Every row gives one point. The window is the flat piece filled in between its corners: a triangle in 3 columns, a solid with four corners in 4, and so on. A path goes straight from each point to the next, and from the last back to the first. List the points from which the path goes on through the window.

Window:
[[ 10   5  15]
 [  7  22  -8]
 [-11 -47 -17]]
Path:
(1): [-21  -5  14]
(2): [ 20 -20 -51]
(3): [  8 -28 -11]
(4): [-23 -48  12]
(5): [-27  -1  10]
(6): [24  1  7]
(7): [  2 -47 -16]
(8): [-35 -60 -16]
Through the window after points: 5

Window, 4 rows:
[[-15   5  27   4]
 [ 17  31 -42 -16]
 [ 17 -40  -6   3]
 [  1  54 -48  13]]
Path:
(1): [-51  51 -32 -13]
(2): [ 40  28 -14  16]
(3): [ 20 -19  14  -3]
(4): [-9 -6  1 -9]
(5): [-12 -10 -12  -3]
(6): [24 12  7 -8]
(7): [35  0 17 28]
(8): [-33  54 -54  -9]
(9): [-16   7 -59   2]
(10): [18 30 -5 13]
(11): [ 56 -11 -15  30]
(12): [-30  29  -5  -8]
Through the window after points: 7, 9, 11

Window:
[[ 25  25   9  55]
 [ -2  27 -16 -13]
 [ 42 -38 -35 -16]
 [-10  10 -10  11]]
Path:
(1): [ 44 -32  -7 -29]
(2): [ 16 -24 -54 -15]
(3): [ -6   0 -37  12]
(4): [ 13   0 -13 -22]
(5): [12  9 31 45]
(6): [ 29  25 -17  38]
(7): [  7 -23 -50  25]
(8): [ 46  -6 -10 -32]
(9): [37 -7 19 33]
(10): [ 25   4 -23  26]
(11): [ 45   5 -52   4]
(12): [  8 -22  -1   2]
Through the window after points: 5, 11

Window, 6 rows:
[[-16 -10 -25   8   1 -60]
 [ 13  -9  39 -21 -15   2]
 [ 27 -15 -26  41  -2 -29]
 [ 17   2 -22  11 -30  19]
 [-33 -31  -9  -4 -39  18]
 [-29 -14   3  -9  -9  24]]
Path:
(1): [ 10 -30 -15   7 -13   8]
(2): [-22  -8  -5  30 -15 -45]
(3): [-11  -5  15  11 -26   7]
(4): [ -7 -32 -13  -7 -22  -1]
(5): [  2 -26 -27  -6  -5   4]
(6): [  8   9  17   9 -13 -14]
(7): [-27  -2  -9   5 -39  15]
(8): [-11 -57 -13  -8 -19   2]
(9): [ 40  -4 -34  -6 -20   6]
(10): [ -3   5   9  24 -20   6]
(11): [-19   2  12  -2 -23  -1]
(12): [ 37 -22 -30 -16 -23  21]
(13): [ 31  11 -35 -43  14 -35]
(14): [-21 -30  16  51 -29 -30]
(15): [-17  -7   6  16 -24  11]
(16): [ -6 -41  -3 -36 -25  -5]
Through the window after points: 3, 7, 15

Window (8 x 8):
[[-25   1 -11 -21 -24 -15 -40 -27]
 [-20  -8  14 -23   5  18   3 -11]
 [ 16  -4 -44   1 -13   5  21   4]
 [ 18  -6  17  18 -17  23   8  -9]
 [-17  41  31 -14   9   0  -9  -8]
 [ 12   8 -14 -28 -10 -60 -13  34]
 [ 15 -19  13  39  24  29   6  19]
 [ -5  -8   7   0  23  -5  16 -19]]
Path:
(1): [  8   2  -4 -13  12  16 -20 -10]
(2): [ 44  -6 -14   2  11  12 -14   8]
(3): [-9 -7 11  9 12 -7 11  4]
(4): [-17   8   6  13 -37  -9  17  13]
(5): [ 31  -1 -11 -10  24   8   5   1]
(6): [ 18  -2  12  -8  -5 -14 -14  -7]
(7): [-39   7   1 -14  -4  -5  10  27]
(8): [-17   5  15  11   0   8  18  -8]
Through the window after points: 2

Window:
[[ 42 -52   8  -3 -14  22 -10  15]
 [ 32 -43  -2  15 -13  34 -41  16]
 [-14   8  15 -18  18  13 -10 -14]
 [ 12   2  -9   0 -27  13   6 -26]
 [-25 -23   9  23   8   5  22  -5]
 [-31 -13  -1   8  17 -34  13 -22]
 [  0  13   6   7  43   0  -3   9]
 [ -1 -10 -32 -19 -19  28   6 -10]]
Path:
(1): [ -1 -32  20   6 -21 -20  -4   8]
(2): [-14   1  -7  -6 -25   6  19   2]
(3): [  4 -20 -30 -13   4  25  -7 -18]
(4): [ 45 -11  16  20  28  16  -8 -19]
(5): [-27 -17 -14 -10 -11   4 -12  30]
(6): [ -9  -8 -18 -12 -22  15  11  -5]
(7): [ 38 -27 -14  -5  28  32 -28 -20]
(8): [  6  -3 -10  -5  22  20  -5 -21]
(9): [  4  -6  21  -7  -1   0 -18  27]
(10): [-9 -7  9 -4 -7  2  3 17]
(11): [  1   0 -33  -4   3  33 -10 -60]
(12): [  1 -17  -7  -2  11  24   3 -16]
Through the window after points: 2, 4, 6

Window, 9 rows:
[[ 19  20 -14 -20 -23   2   6  10  -2]
 [ 22 -22 -25 -20  11 -11 -14   6  -1]
 [-15   5 -25  10 -31 -11 -25   8  15]
 [-46  29  -1  -7  11  56 -35 -59 -41]
 [  6   9  -4 -16 -17 -50  -6  -4  19]
 [-31 -11  12 -38   9  18 -30  10  27]
 [-29  24  31  27  19  58 -28 -38 -42]
 [ 21 -10  -4 -17 -22   3 -22 -17  29]
 [ -4 -45   1 -28  -8  12  16  -9  -3]]
Path:
(1): [-25   4   1 -33 -16  17 -33  20 -19]
(2): [  9 -11   6  -7  23  -2  12 -32  60]
(3): [ -1   9 -12 -25   2  19  -2  -8  27]
(4): [  0 -25   7  -8 -26  -6 -33 -13  -1]
(5): [  2   8  11  -4 -23   9 -41 -16   8]
(6): [-16   9 -32  -1  20  17  10  -6  -6]
(7): [-15   1 -36 -10   9  23   8 -30   0]
(8): [  4 -11  17 -14  -7  14 -42   6 -11]
Through the window after points: 1, 3

Window, 11 rows:
[[-14 -37  -7 -22  29 -18  17 -15  -1  -8 -35]
 [-31 -11   1 -33  26  -7  -6 -60   9  28 -28]
 [  8  16  29   8 -22 -25  -4  18 -12 -24  18]
 [-14 -26 -17 -45   7   2 -29 -25 -10  16 -48]
 [  8  20   3  44 -31  -9  -4   5  16 -28 -16]
 [ 51  16  -5  35  14  13   0  51  31  41  34]
 [-36 -23 -20 -13  27 -20 -34 -16  12   8  -9]
 [ 44  17 -43  18  -6 -24   9  25  20  41  32]
 [-24   8 -43 -10  11  33  23   5  -9  13  -4]
 [ 16  46  -7   3  10 -16  -8  13  14 -26 -10]
 [-14  28  13  19 -10 -33   3  29  -2   1 -29]]
Path:
(1): [-18   8 -27   4   3 -14 -11 -22 -32  35  -6]
(2): [ -8 -17  13 -26  29  -2  -7 -18  47   1 -20]
(3): [ -3  10  -3 -12  -2 -18  -3  11  21  12  -6]
(4): [  8   4  -6  16  17 -19 -16   1   3 -11 -10]
(5): [  3  17  -8   6  25  -8   8  18 -21  15  -2]
(6): [  0  -7 -28   8 -18  -8   3   2  49  -1   4]
(7): [  0  14 -15 -21 -31  -7 -31  18  55  25 -15]
(8): [ 37  11 -11  39  24  -5  19  20  -5  13  23]
(9): [ 18 -10 -34  12  32   1 -30   0 -41  36   1]
(10): [  7  15 -16  -2 -11 -27  16   4  45  17   9]
(11): [ 30 -15 -31 -49 -12 -21   2  29  24   6  -3]
(12): [ 13  33 -14  58   7 -15  -1   3   2  29  28]
Through the window after points: 1, 7, 9, 11

Window:
[[ -9   4  11  14   3  33   5  27  -3 -40 -10]
 [-17  11   5  -1  10  24  -6  34   3  13 -13]
 [ -3 -18  13  46  42  23  34  14 -16   0  11]
 [  9  15 -22 -25   0 -18  29  -7  -8 -20   6]
 [-23  -3  11   5  22  -7   3  16 -28 -23  38]
 [  2 -20  14 -34  -4  23 -13  25  20 -24 -11]
 [  8  33  21 -55   1  51 -60 -36 -16  31 -11]
 [-12  15  17  -2  -1 -27  -8 -17  25 -17  19]
 [ 30  -5   2  21 -18   0  -1  19   8  -2  14]
 [ 13 -13 -50   1  14  37   2   6  20 -32  15]
 [ 56  28   3  11  30  -4 -34  -4  -1  26 -16]]
Path:
(1): [ 16  41   9   3   3  36  17  26  23 -24  27]
(2): [-13 -29  -8   9  11  17 -12   7 -18 -25 -20]
(3): [ -2 -10 -13   0   6  -7 -12   8 -12  -2 -32]
(4): [34 29  7 -8  9 24 10  1 16 -5 28]
(5): [ 37   1  28 -24  29  25   7   6  27 -11  18]
(6): [-15   7 -43  18 -14   8 -14  -3 -25 -16  -8]
(7): [-25 -36  -7  10   7  16   4 -20  -6 -31 -15]
(8): [  8  29   9 -12   2  19  -6  32   8 -10  24]
(9): [ 18  20   6 -11   7   7   0  11   3 -12   9]
(10): [-12 -17  -9  -1  -4  11 -27  -2 -11  -3   0]
(11): [ -4   1   9  14 -16 -11  -4   3 -25  15 -20]
(12): [ 25   8  -1 -17  38  35   0   2  26 -45  33]
Through the window after points: 1

Window (12 x 12):
[[ 15   6 -42 -11  25 -42  40  50  16 -39   4 -22]
 [-29  13   3   6  16  53  -8 -42   7 -23  41 -11]
 [ 25 -28 -37 -20  42 -32  12   7  34 -10 -31 -15]
 [ 40 -22 -28 -29  15 -29  11  11  -6 -21  16 -38]
 [  4   0 -25 -47  13 -38  60   9 -12 -16 -20   9]
 [-23  45 -13 -40  38  36  -7 -12  -6   7  -4 -20]
 [-32  44 -23   8  40  23  10 -44 -17  25   4 -35]
 [-51  14 -19  -9   1  25 -14 -16  12  32  27 -10]
 [ 32   3  39   3  -9 -20  13  26  18  -3  46  36]
 [ 19 -10  29   1 -14  30  40  29  21  14  35   9]
 [ 31 -17 -14  18   3  23  -1  24  -2  -6  40  31]
 [-39   0  17  -1  21  19  -5  -1 -20   9  -8 -14]]
Path:
(1): [-21 -20  22   9  24  -6  36  20   9   4  55  -8]
(2): [-12  12 -15 -32  49  18  12  -4  10 -13  46  -1]
(3): [ 15   6  -1  27 -21  11   3  20  -3   9 -14  12]
(4): [  8  13 -16  37  -6 -14 -30 -22   7 -10 -22 -30]
(5): [ 14 -29 -26 -49  41   2  40  32  15   0  30  14]
(6): [  5  -3  -6 -17  36   9  11  27   8   1  26  -6]
(7): [ 11   9  -9  -2 -54 -12  20 -18   8 -29  -8  14]
(8): [  4  10  -7  19 -23  19  14  -2   7 -11  -5  -5]
(9): [  2 -19 -16 -31  60  -7   6   2  -2   0  48  -5]
(10): [-15 -19  13  -1  30  16  34   7  16 -11  38  -4]
(11): [ 22  25 -16 -16   0   2  10   4  -8   6 -14  -7]
(12): [ 12  25 -16   0  15   3 -19   1   4 -38 -29   2]
(13): [-44 -22 -10 -22  29  23  49 -13 -13  54  55 -44]
(14): [  1  -6 -10  -9  37  17  28  24  11   7  28   3]
(15): [ 11   3  -3   7 -14   9   5   3   0  -4  18   0]
(16): [ 42   0 -14 -22 -10  14  12  12   7  -4   1  -5]
Through the window after points: 4, 14, 16

Window, 14 rows:
[[ 10  10  -7  18  10  15  21 -16   5 -17   0  27  -6  17]
 [-23 -36 -11  -4  13 -23 -21  -5  -4 -11  10   8  -8  -9]
 [-26 -17   2 -17 -14  24  14 -22 -26 -34   7 -24 -28  20]
 [-18 -37 -10 -15  12  25  10  11 -17   1  -3  10  -2 -39]
 [ -9   5  -7  -9   5   1   8 -19 -38  20  -9   2 -18  17]
 [ -1 -22  17 -25   9   3 -23   3  19  -1 -17  -9 -23 -41]
 [-32 -29  17  16 -19  -3  -4 -13   0   8 -17  11  -4 -33]
 [ 60   0  -3  57   4  -4  14  16   2  10   1 -16  40  28]
 [-19 -24  20  15  31  26 -39  -9  -8  -1   3  -6 -10 -44]
 [ 34  16  -5  33   0 -13  17 -10  15  20  37 -12  36 -13]
 [ 23  12 -16  56   4  11  -4  34  42  33  25 -24  15  12]
 [ 21  35   4  49   9 -20  10  40   0   0   8  -3  32 -15]
 [-21 -25  33 -28  -5  23 -25   7 -19  -2   9  29   0 -14]
 [-27 -15  21 -11  25   2  37 -16  -8  -3  -1  -7  -1  30]]
Path:
(1): [ 11  19 -23   8  -5  18 -19  -5  30  -3  -9   7  42 -14]
(2): [  3 -29  19  11  15 -13  25   1 -20  15  29 -12 -17 -18]
(3): [-10 -26  28   9  -5   0  11  19 -29   5   6   6 -20 -20]
(4): [-16  -8  -8  -1  16  13 -11 -16   6  -7  -6  -4   4   4]
(5): [-20  -5   4  -9  11  16 -29   1  -7   0 -24  -9  -2 -25]
(6): [ -2 -34  14  18  11   1  13 -11   1  -3  28   6 -11 -11]
(7): [  0 -22  39  19  33  -7   4  21 -13  13  18   3 -31 -35]
(8): [ -8  -4 -13   9  -1  12 -11 -17   9   2  -4  -2  29   2]
(9): [-20  26  18 -23   1  -2 -33  -7  26  -3 -25   2  22   6]
(10): [ 13 -39  -6  34   0  12  16  10 -23  12  29  -1 -17 -28]
(11): [  8 -16  22  16  20  -1   9   5 -26  27  33   0 -40  12]
(12): [-23 -10 -22 -19  -7  27  -3  -8   8 -28 -35  12  35 -33]
Through the window after points: 1, 5, 11
